Every row gives one point. Each copy is the shape, with its points in the same order, turned, moved and blurred by noise. Say if it was mirrored as well.
(in the rows, 128 means zero)

Shape (6 x 3):
[[156 128 106]
 [180 123 125]
 [160 118 116]
 [ 79 121 109]
 [162 132 139]
 [152  83 159]]
Copy 1 (6 x 3):
[[144  98 128]
 [175 104 134]
 [157 107 122]
 [ 83 134 101]
 [163 123 143]
 [179 153  95]]
Copy 1 is: mirrored
Copy 2 (6 x 3):
[[148 146 117]
 [174 135 128]
 [158 132 118]
 [ 80 116  99]
 [159 123 145]
 [170  72 118]]
Copy 2 is: only turned

Shape (7 x 4):
[[125 173 138 106]
 [142 116 123 118]
 [165 161 142  79]
 [116 100 136 154]
 [153 122  99 142]
 [138 173 143 102]
 [159 167 158 110]]
Copy 1, 7 rows:
[[134 100 140  82]
 [147 129 119 135]
 [174  95 160 105]
 [113 123  87 149]
 [166 139  90 127]
 [146  92 142  85]
 [156  79 138 101]]
Copy 1 is: mirrored
Copy 2:
[[ 97 109 116  98]
 [148 101 106 131]
 [116  71  99  94]
 [144 141 138 159]
 [170 131 103 120]
 [101  93 109  92]
 [130  74 131  89]]
Copy 2 is: only turned
Copy 3:
[[127 147 126  71]
 [129 147 125 134]
 [107 188 138  90]
 [159 111 134 145]
 [149 155  95 139]
 [125 162 133  75]
 [139 177 147  83]]
Copy 3 is: mirrored

Shape, 9 rows:
[[179 114 166 130 115  77]
 [121 149 127 175  71 143]
 [102 153 146 127 136 152]
 [101 166 101 121 149 126]
 [154  98 142 100  80 114]
 [166 128 125 101  76  77]
 [ 88 106 159 176 115 130]
 [135 134 104 128 154 131]
 [120 142 136 135 141 147]]
Copy 1, 9 rows:
[[184 118 101 121  97  71]
 [139  99 167  91  89 157]
 [133 171 147 133 120 156]
 [ 93 150 143 138 141 137]
 [164 127 105  63 123 107]
 [123 122 103  69 102  80]
 [172 124 190 118 128 137]
 [118 134 119 144 145 142]
 [135 153 130 138 120 150]]
Copy 1 is: only turned
Copy 2, 9 rows:
[[140 117 195 173 104  92]
 [129  71  96 170 143 128]
 [110 136 104 124 140 111]
 [ 90 135 106 111 100 148]
 [189 115 153 144  99 102]
 [161  98 160 159  64 105]
 [124  86 139 120 183 112]
 [118 146 137 133 115 157]
 [113 142 120 133 137 123]]
Copy 2 is: mirrored
Copy 3:
[[177  81 163 177 131 118]
 [128 143  75 166 135 142]
 [126 179 140 129 124 131]
 [142 157 128  87 138 125]
 [126  79 147 161  96 140]
 [163  63 123 138  98 126]
 [ 99 154 124 177 155 102]
 [137 135 149 108 149 151]
 [134 157 149 134 133 138]]
Copy 3 is: only turned
Copy 4:
[[137  68 108  70 138 118]
 [152 137 150 142 129  65]
 [135 159 131 137 129 145]
 [ 89 163 118 133 106 137]
 [141  59 145 121 108 126]
 [118  66 137  89  84 103]
 [128 132 158 138 190 112]
 [ 99 128  95 139 121 132]
 [129 141 115 138 131 138]]
Copy 4 is: only turned
